Each row is a point. To make a cloud, some directions were put in groups of two or more. Within a group, all points are equally far from the middle, so they leave a hole (a ring in 2 directions, a hollow ball in 3). The other directions are filled evenly. Then the cloud was stretched, turned, moved and blurred a little. Count the holes, and give their numbers of directions, smallest first.

Cloud, 13 rows:
-3.0,4.6
7.8,1.1
4.0,-4.1
-4.5,-4.4
-1.8,0.1
-4.9,4.7
2.4,5.3
3.3,-3.7
0.0,3.2
5.7,-4.2
6.1,6.0
5.7,2.9
5.7,-3.0
Holes: 0

Cloud:
-2.5,-6.7,2.6
-1.1,-7.1,-1.1
6.8,-1.0,4.1
-0.8,-7.0,3.6
7.0,0.7,3.3
-3.2,-6.5,1.0
-0.2,-6.6,-2.5
3.3,6.2,0.9
5.6,0.8,-3.4
-1.0,-7.4,2.5
4.5,-6.3,-0.1
3.8,5.8,1.6
4.5,-2.1,6.5
1.1,-6.8,-2.2
-1.6,-5.6,5.2
-3.4,3.1,4.9
-0.5,-7.4,-0.4
2.2,-3.7,7.0
6.8,-3.0,3.3
0.8,-1.9,7.6
-0.2,-3.5,-5.0
6.3,-3.3,-1.4
Holes: 1 (3)

Cloud (20 x 3):
-1.6,4.9,7.9
-3.0,6.0,0.6
4.0,5.3,-3.9
-2.1,-1.8,6.7
0.4,5.0,7.2
-4.7,-3.8,-4.7
-4.2,-1.0,5.6
-0.7,5.9,7.6
4.0,3.3,4.0
6.3,4.1,-2.2
-2.6,-0.1,5.6
-3.0,0.6,-4.5
1.8,-2.2,-1.1
3.5,-2.1,8.3
3.9,2.6,9.5
-4.6,-0.5,-2.3
-2.1,-0.2,5.1
3.3,0.1,-1.0
6.3,-3.3,-0.9
7.8,5.1,3.1
Holes: 0

Cloud:
1.0,8.2,-4.4,-1.2
-3.8,2.8,-1.4,7.8
4.9,3.1,-1.7,-5.8
-3.5,-4.2,3.5,-3.4
-7.1,4.3,-2.1,-3.7
4.0,1.2,-0.2,-6.8
-0.6,7.1,6.9,-0.6
-6.2,3.6,-4.5,-2.6
-6.1,2.4,4.1,4.3
-3.6,-3.8,3.2,-3.3
1.0,7.0,0.7,6.5
1.7,6.1,5.0,-5.7
-4.6,5.4,-5.8,-0.7
-1.8,-4.2,0.2,6.8
-1.0,6.6,-3.7,5.5
2.6,6.0,1.3,-6.7
5.3,-2.9,-4.0,2.1
0.7,7.7,0.3,-5.7
-7.6,-0.5,3.5,-0.8
-5.7,5.0,-5.1,-1.9
1.5,6.1,7.6,-1.2
0.7,-4.4,6.0,0.0
0.0,-4.7,5.6,1.1
0.2,-4.3,-3.9,5.5
1.4,-3.8,-5.9,0.6
-0.4,-4.7,5.6,-0.7
-4.5,-3.8,4.3,2.5
Holes: 2 (2, 2)

Cloud (30 x 4):
-4.8,0.9,-4.2,5.9
-1.4,-7.0,4.0,7.1
-4.8,-2.5,-6.9,-3.8
-4.1,2.6,7.1,-5.4
2.6,0.2,6.8,-0.6
-2.3,-5.0,1.5,8.6
-3.2,-1.2,-0.3,-5.0
-5.1,-5.5,-0.8,4.5
-2.2,-10.2,-1.2,4.5
6.4,-3.5,1.6,1.7
-6.9,-5.3,-0.6,1.6
-6.1,3.9,2.4,-0.4
-1.8,-6.1,-9.8,2.4
7.1,-0.3,-1.5,0.3
-1.9,3.5,8.3,-0.8
3.7,-6.5,5.3,6.6
-1.9,-3.8,1.5,6.8
-1.8,-8.2,3.4,8.2
-1.7,-3.3,1.3,6.7
-7.0,1.0,-1.7,-5.0
-2.8,0.3,5.1,-3.3
-2.3,-4.0,2.6,4.7
1.8,-3.6,-1.2,1.9
8.3,-3.1,3.7,2.8
1.5,-0.9,-2.3,2.1
-3.3,-2.0,-0.8,2.2
3.3,0.7,7.2,3.5
-3.2,4.5,-2.7,-1.9
-6.0,-5.4,-4.6,-1.9
2.8,-3.6,-1.5,2.3
Holes: 0

Cloud:
1.5,-4.2,1.5,-6.3,-4.0,2.9
-1.9,-2.7,6.1,7.7,-6.6,-7.5
-4.0,-0.2,2.5,1.0,-0.9,-6.2
0.9,-7.7,1.8,-6.6,2.1,3.5
-5.8,-0.9,-3.0,4.0,6.3,1.0
-7.1,-3.6,0.9,8.3,-3.6,0.2
-4.8,-2.2,3.1,-3.2,-5.1,-7.9
4.8,-3.9,1.9,-2.8,-0.4,3.0
2.8,-3.9,-5.6,-1.3,4.2,6.6
1.9,-5.7,5.5,-6.0,-1.2,-9.4
0.7,-5.1,-9.1,4.2,-5.6,-0.5
9.3,-5.6,1.9,0.8,3.4,0.5
1.9,-6.2,-5.5,5.0,-5.4,2.3
-5.4,-3.7,2.1,-3.0,-5.0,-5.7
-3.0,-7.8,-0.5,-4.1,-0.8,2.6
2.9,-7.0,2.3,0.8,-0.6,7.4
-3.1,0.9,0.1,8.0,-1.8,-2.9
5.1,-5.8,0.7,-7.3,3.9,-0.8
-4.3,-3.3,1.4,-3.8,1.5,-5.9
5.1,-4.5,0.7,-7.4,4.6,2.0
8.7,-2.5,6.8,3.3,2.6,1.7
-1.3,-0.2,0.1,7.4,4.2,6.4
5.5,-2.8,-2.6,-3.0,-2.6,-1.8
1.2,1.0,-3.0,6.8,6.4,-6.9
-3.9,0.2,-0.2,1.6,2.4,-4.6
-2.8,1.0,4.3,4.6,-0.9,0.3
2.1,-1.9,8.7,5.3,5.9,-4.0
-3.6,0.0,-3.9,1.0,3.9,-6.6
-8.5,-1.4,-5.7,-4.0,-5.4,-4.7
-2.0,-8.3,-2.9,4.1,-2.3,1.4
1.6,0.4,-1.4,7.4,3.0,5.1
-2.7,-5.8,-4.1,-1.4,6.0,-3.4
7.6,-4.3,-0.7,4.1,-1.7,1.0
-0.5,0.5,3.6,5.5,-1.9,-8.1
11.4,-4.8,5.7,4.2,-1.2,-1.6
2.4,1.4,-2.3,1.6,-2.4,3.2
-6.1,-1.7,-5.3,-2.2,-4.9,-6.6
6.0,2.5,2.8,7.6,0.0,-5.3
1.1,3.3,-3.1,-2.6,-4.4,1.5
-2.3,1.0,4.3,1.7,2.3,2.4
0.9,0.8,-0.2,3.9,7.9,-5.2
4.1,-5.5,-4.6,-5.3,4.6,-0.7
3.5,5.2,3.7,-3.0,-0.8,-7.1
10.1,-4.5,-0.1,3.7,0.0,-1.8
-2.0,-7.8,0.4,-4.4,-0.8,2.7
3.7,0.2,4.1,5.7,3.0,1.6
2.2,3.0,-3.1,-5.1,-2.9,0.6
11.4,-2.4,-5.1,5.3,5.1,-1.8
-2.5,-7.7,-9.2,4.9,1.5,2.4
-1.3,3.7,-3.1,-2.3,-2.2,3.5
0.2,2.2,-5.3,-0.1,4.8,5.2
2.6,-7.0,-4.2,2.2,0.5,5.0
3.4,-0.8,1.1,-5.2,-5.8,0.6
Holes: 1 (2)

Cloud, 51 rows:
-3.1,-8.7,-1.7,2.3,4.6,4.6
-2.7,0.3,-2.9,-1.2,-2.2,9.4
-0.1,-6.7,-3.7,7.9,-0.4,0.6
-0.8,9.0,3.6,2.2,0.5,-0.6
-6.2,-7.3,0.2,-1.2,-0.9,1.6
3.4,2.0,5.1,5.5,2.6,7.3
-4.9,4.4,2.0,5.1,2.7,-6.1
-0.2,-3.6,-1.8,11.1,1.4,2.2
-3.3,-5.2,-2.9,9.9,1.6,1.2
-7.3,-5.5,-4.0,4.7,-1.4,1.3
3.5,5.8,-6.9,-0.1,-1.2,1.1
-7.2,-3.8,-2.7,-0.2,-0.7,6.1
6.2,1.8,-4.8,-2.0,-1.9,-0.6
-4.2,-1.7,-4.9,1.9,0.2,-6.1
-6.1,2.7,-0.2,6.9,-6.1,3.4
-6.5,-6.4,-3.3,2.0,3.4,4.9
-3.8,-4.3,5.9,-1.5,1.9,-4.0
0.9,-0.9,5.4,-2.1,-5.3,4.4
4.1,1.8,-7.2,4.4,2.5,5.7
6.7,-2.2,2.0,-1.3,5.4,-2.0
6.9,0.0,5.9,1.2,2.1,-3.0
-4.5,3.7,-6.7,0.5,1.4,-1.5
4.6,-2.2,7.0,5.6,-1.5,-1.4
4.5,2.9,4.2,3.6,4.9,6.5
6.2,-1.2,2.8,-3.3,-2.6,0.3
-3.5,-1.8,-2.1,-3.4,-5.7,-0.1
6.1,-4.3,-1.4,-1.4,-2.9,0.2
2.4,-3.0,3.0,9.1,-1.1,-4.1
-4.3,8.0,-3.6,6.1,-0.4,3.8
-2.9,-9.9,1.4,1.0,3.0,2.5
-0.2,8.6,-2.1,7.0,-0.6,4.6
-5.9,-7.9,0.0,0.7,3.1,4.4
-7.7,-0.6,-0.7,6.5,-5.2,-0.6
-4.9,1.9,0.6,-2.4,5.1,5.3
6.7,1.6,3.8,0.9,6.5,0.0
5.0,2.6,-1.8,7.7,2.7,-5.3
-7.7,-3.0,-0.3,9.4,-0.2,0.4
1.3,0.3,3.2,7.1,5.2,-7.2
-6.8,-2.4,6.0,5.8,5.5,3.7
-1.7,-1.8,-6.5,2.2,6.6,-3.3
-2.4,5.2,-6.5,-0.7,-1.2,-1.1
2.8,1.6,3.2,0.7,1.8,9.4
-4.9,2.4,-4.9,3.7,1.6,-5.6
0.4,-4.0,3.6,10.5,0.1,-0.5
-0.4,-5.4,-5.3,4.2,6.7,4.8
-7.6,0.3,6.4,5.2,-1.5,3.3
6.6,1.1,-4.5,-2.0,-1.4,-0.7
-1.7,9.1,2.2,5.1,1.0,4.1
6.5,-2.0,2.8,-2.8,-2.2,0.1
-3.0,-3.4,-4.5,3.5,0.8,-6.8
-1.6,1.6,-2.4,-5.2,-2.1,-1.2
Holes: 3 (2, 2, 2)
